Each row of a before or after table is a point. One or more steps were done to the points. Then noise was added and the rows were shuffled. The steps act on columns, c1 being the first. What was done? A step turns or swaps two columns, mirrors them in a line or flattens them onto one, adds a multiple of one to another, or multiplies or shifts one. Angles are multiples of 10 degrees, from the lower column toward the higher: turns from -170 to 170, lines from 10 to 170 but not 90. Use the fewest steps. Two steps may share a column if one is a turn and the other turns, adds or multiplies; they go together, in the order done. Otherwise the lowest column goes first.

Before (9 x 2)
[[-2.4  1.8]
 [-1.0 -0.4]
 [ 1.1  3.2]
 [-1.6 -0.4]
 [ 0.6  2.9]
 [ 2.2  0.0]
 [ 0.9 -0.8]
 [ 0.8  1.2]
 [-4.6 -0.6]]
After (9 x 2)
[[-2.0 -0.9]
 [-9.3 -1.5]
 [ 1.6  2.9]
 [ 1.3  7.2]
 [ 1.8 -2.0]
 [ 4.3 -0.1]
 [ 2.2  8.1]
 [-4.9  4.5]
 [-3.4 -0.9]]
Steps: multiply c1 by 2; multiply c2 by 2.5

Before (14 x 8)
[[-3.5  0.6  0.9  3.8  1.7  3.2 -2.6 -1.2]
 [-0.7  0.7  0.7  1.7 -3.8  1.5 -5.8  1.5]
 [-0.2 -0.7  1.6  4.7  0.9  0.1 -0.5 -3.0]
 [ 2.7 -0.4 -2.7 -0.5 -5.1 -2.7  4.2  4.1]
 [ 0.0 -1.0  4.6 -0.5 -2.8  2.6 -1.0 -1.0]
 [ 4.4  2.7  5.4 -1.6 -1.9  0.5 -3.8 -0.5]
 [-0.9 -0.6 -3.6  0.6 -1.3 -4.7  2.4  6.4]
 [ 3.2 -2.4 -3.4 -6.3 -1.4 -3.0  0.2  2.7]
 [ 3.2 -2.5 -1.0 -2.9 -4.3  0.9 -0.5  2.8]
 [-0.3  4.0 -0.1  2.7 -1.8  2.7 -1.0 -2.6]
 [-0.1  3.8  0.7  3.6 -3.4  3.1 -5.0 -3.8]
 [ 1.6 -0.9  1.0 -1.5 -6.0 -3.6 -1.1 -2.0]
 [-5.2  0.2  1.9 -1.0  2.1  3.1  0.5 -1.2]
 [ 4.6 -5.1 -2.8 -3.8 -1.9 -2.0  2.3  4.6]]
After (14 x 8)
[[ 4.3  1.2  5.2  0.2 -2.7 -0.1  2.4 -0.6]
 [-0.3 -0.3  1.5  7.6  3.7 -1.7  5.5 -2.4]
 [-0.7  0.1 -3.6  3.2 -0.8 -1.2  8.2  8.0]
 [ 4.6 -1.8 -2.6 -3.9 -3.8  0.7  8.5  5.2]
 [ 3.0 -0.5 -1.1  1.4 -5.1  3.0  5.5  2.1]
 [-0.5  1.7 -0.2  8.2  0.2  1.6  4.6 -3.4]
 [ 3.1 -0.9 -3.2 -9.7 -5.2 -1.4  6.3  4.0]
 [ 2.9  0.1 -2.7  7.5 -4.2 -0.4 10.2  5.2]
 [-0.8  0.1  0.6  9.3 -1.8  2.3  0.2  0.7]
 [-5.3  0.1  1.9 -4.8  0.9  2.8  6.5 -2.7]
 [-0.1 -0.6  4.5  3.4 -2.4  2.5  4.9 -1.9]
 [-3.2  0.2  0.8  4.4  3.8  2.8  3.3 -2.9]
 [ 1.4 -0.3  0.9  6.8 -5.4 -5.4  4.9  0.3]
 [-0.1  1.5  0.7 12.3 -0.2  0.7  0.8 -5.1]]
Steps: multiply c2 by 0.4; turn c4 and c5 by 40 degrees; multiply c4 by 2.5; turn c6 and c8 by -30 degrees; multiply c6 by 1.3; shift c7 by 6.0
